Each row of a before or after table is a point. One or more steps were done to the points. Then noise was added and the rows were shuffled. The steps act on how far a point lies along the listed directions, d1 being the first. What was done? A step turns or swaps two directions, mirrors them in a line or flattens them onto one, adds a multiple of one to another, or multiplies one. Angles are multiples of 10 degrees, from the lower direction toward the higher: turns from -170 to 170, lines from 10 to 170 but not 90. Use the fewest steps. Two steps may share a direction if one is a turn and the other turns, adds or multiplies; they go together, in the order done. Otherwise the lowest direction goes first.
(in the rows, 128 means zero)

Directions:
(1): [115 196 137]
(2): [168 128 186]
Before:
[[120 123 111]
 [115 127 126]
 [124 117 128]
 [151 118 170]
 [106 119 107]
 [126 118 123]
 [121 120 117]
 [142  95 129]
 [146 124 148]]
After:
[[120 122 125]
 [176 126 192]
 [105 126 111]
 [ 98 127  81]
 [106 125  95]
 [205 123 249]
 [ 71 123  59]
 [148 116 146]
 [119 123 114]]
Steps: multiply d1 by 0.4; multiply d2 by 3

Directions:
(1): [113  74 147  56 177 109 160 104]
(2): [134  80 123 185 170 168 174 172]
Before, 8 rows:
[[124 158  92 193  81 115 105 126]
 [131 144  95 208 136 168 116 166]
 [108  86 160   8 175 116 162 108]
 [119  82 140  81 202 114 153 118]
 [148 182 113 246 106 159 120 185]
 [146  62 160 144 190 138 171 140]
 [160 147  94 192 126 150 122 157]
 [123 154 119  91  89  69  87  92]]
After:
[[108  71 124  89 199 132 156 124]
 [132 232 126 114  50 126  62 127]
 [116  53 155  99 221 125 201 139]
 [140 144 166  64 116  78  96  77]
 [141 132  97 214 108 134 122 165]
 [128 194 127 103 101  93  69  97]
 [143  76 118 101 187 126 161 125]
 [115  63 105 160 165 131 173 137]]
Steps: turn d1 and d2 by -120 degrees

Directions:
(1): [174 138 108 185 186 123 137 144  85 187 145 197 110 179]
(2): [ 92 139 132  96 171 225 147 123 146  99 133 158  46 132]
Before:
[[ 97 147 131 129 169 189 137 135 123 116 149 195  66 143]
 [103 132 114 124 143 169 125 122 158 102 136 161  80 134]
 [191 119 114 182 116  37 109 135 107 194 111 141 203 140]
 [138 121 112 155 161 108 126 158  99 184 148 120 155 146]
 [214 137 104 217 120  15 105 168  75 225 120 127 210 175]
 [ 96 129 116 110 144 162 133 125 118  90 104 131  91 133]
 [103 158 102 106 202 233 148 148 136  98 140 188  30 152]
 [114 143 109 112 185 176 113 131 102 129 157 154  87 152]
 [105 145 156 135 166 194 160 111 148 112 123 141  89 116]]
After, 9 rows:
[[143 124 103 159 137  89 122 136  86 137 106 138 144 150]
 [147 122 107 169 114  75 110 132 129 145 138 151 157 141]
 [ 72 122 148  55 107 195 129 107 195  72  97  96 100  79]
 [141 126 130 160  89  45 107 138 106 145 136 136 194 123]
 [ 48 133 155  32  76 210 120 123 205  43  94  36  93  76]
 [141 128 113 128 117  72  89 132  98 142 147  96 186 129]
 [162 135 147 190 137  83 142 118 112 165 121 130 176 128]
 [ 86 117 131  93 124 143 125 140 145 120 135  67 145  97]
 [180 131  94 177  97  10 103 159  95 161 124 116 223 141]]
Steps: turn d1 and d2 by -150 degrees

Directions:
(1): [129  48  60 117 127  93 152 196 110  99 120 122 104 165 117 102  45 202
 164 146 178 108 129  99]
(2): [110 134  51 155 192 123  64 171  69  65 148  69 115  74 136 102 134  70
 134  90  87 144 130 141]
(3): [ 98  86 172 155 111  89 118 147 135 165 108  97 153  86  54  44 178 136
 134 106 118  33  84 135]
(4): [161 144 137  73 132  69 119 123 152  79  63  31 186 125 114 187 159 153
 111  88 189 138 144 134]
Before:
[[133  61 129 108  67  80 183 143 165 177  99 133 158 167  89  78  94 249
  155 131 196  68 116 112]
 [118  31  94 144 120  80 140 207 117 123 124 136 106 148 102  61  84 197
  168 147 150  53  86 117]
 [116 125  95 142 159 103  75 160  93  97 116  78 121  93  82  90 139 113
  119 111 105 119 128 139]
 [160 131 107  96 158 130 112 132 155  95 113  87 126 132 127 181 116 162
  123 120 179 150 140 125]
 [159 118 123 100 119 127 133 124 156 112 126 148 120 165 164 173 105 148
  135 143 148 162 157 121]
 [156 147 135 101 135 134 120 117 138 105 126 121 124 116 146 169 146 120
  118 128 123 165 144 118]
 [142 149 125 109 132 125 123 125 132 104 134 105 143 149 142 173 102 125
  108 101 133 149 139 115]
 [127 100 108 134 111  75 123 149 106 114 122  80 141 101 102  93 125 157
  127 117 152  85 106 127]
 [142  85 132  96  95  57 147 165 155 129  69  92 159 147  90  99  92 208
  149 139 202  67 122 111]
 [139 127  49 127 153 137 129 142 121 111 144 133  91 166 171 153  61 143
  139 150 135 211 150 114]
 [122 123 146 141 152  92  86 141 130 112 107  57 130  75 101 124 162 119
  125  92 127 107 120 135]
 [151 105  64 110 156  97 120 167 102  68  97  68 154 118 126 128  89 157
  130 105 172 143 138 120]
 [155 106  84  73 135  99 136 151 133  53  76  69 150 161 138 191  81 182
  133 112 188 178 179 121]]
After, 13 rows:
[[130 100 177 134  97 124 135 118 165 168 130 166 128 136 115 104 148 139
  136 142 119  93 121 128]
 [122 156  93 159 134 145 109 117  85 118 176 140 104 100 162 118 117  91
  118 136  94 148 123 135]
 [124 116 148 130 104 135 148 130 139 152 149 159 124 161 122 124  87 146
  121 128 124 108 118 105]
 [130 150 129 155 123 195 149 100 117 165 167 213 107 133 161 115  95 107
  119 162  95 159 129 127]
 [125 109 140 147 130 178 134 125 153 170 160 183  86 134 114 112 108 151
  135 160 129 109 112 120]
 [122 194 146 165 165 163  72 101 112 124 163 141 122  80 167 137 200  33
  108 112  43 147 108 169]
 [ 96 104 170 166  91 196 161 106 138 196 163 238  91 150 125  84 104 130
  138 171  77 119 131 126]
 [ 85 154 117 193 146 150  78 116 100 172 173 125 136  50 114  32 190  68
  127  83  45  94 103 161]
 [ 90 157 119 190 148 161  83 136  93 158 172 165 101  74 134  47 136  57
  138 140  51 101 109 143]
 [143  95 140 111 109 124 148 140 143 136 127 155 110 138 120 124 114 164
  137 150 137 119 127 102]
 [141 161  86 121 151 154 108 125 104 102 141 149  93 148 148 162  92 116
  112 153 112 195 162 128]
 [128 113  83 146 161 142 111 153 106 103 157 134  68 124 160 147  74 129
  144 139 119 166 145 115]
 [136 156 191 126  89 143 159  67 189 205 120 167 137 158 127 146 147 143
  111 155 128 155 122 128]]
Steps: turn d1 and d4 by -150 degrees; turn d2 and d3 by -100 degrees
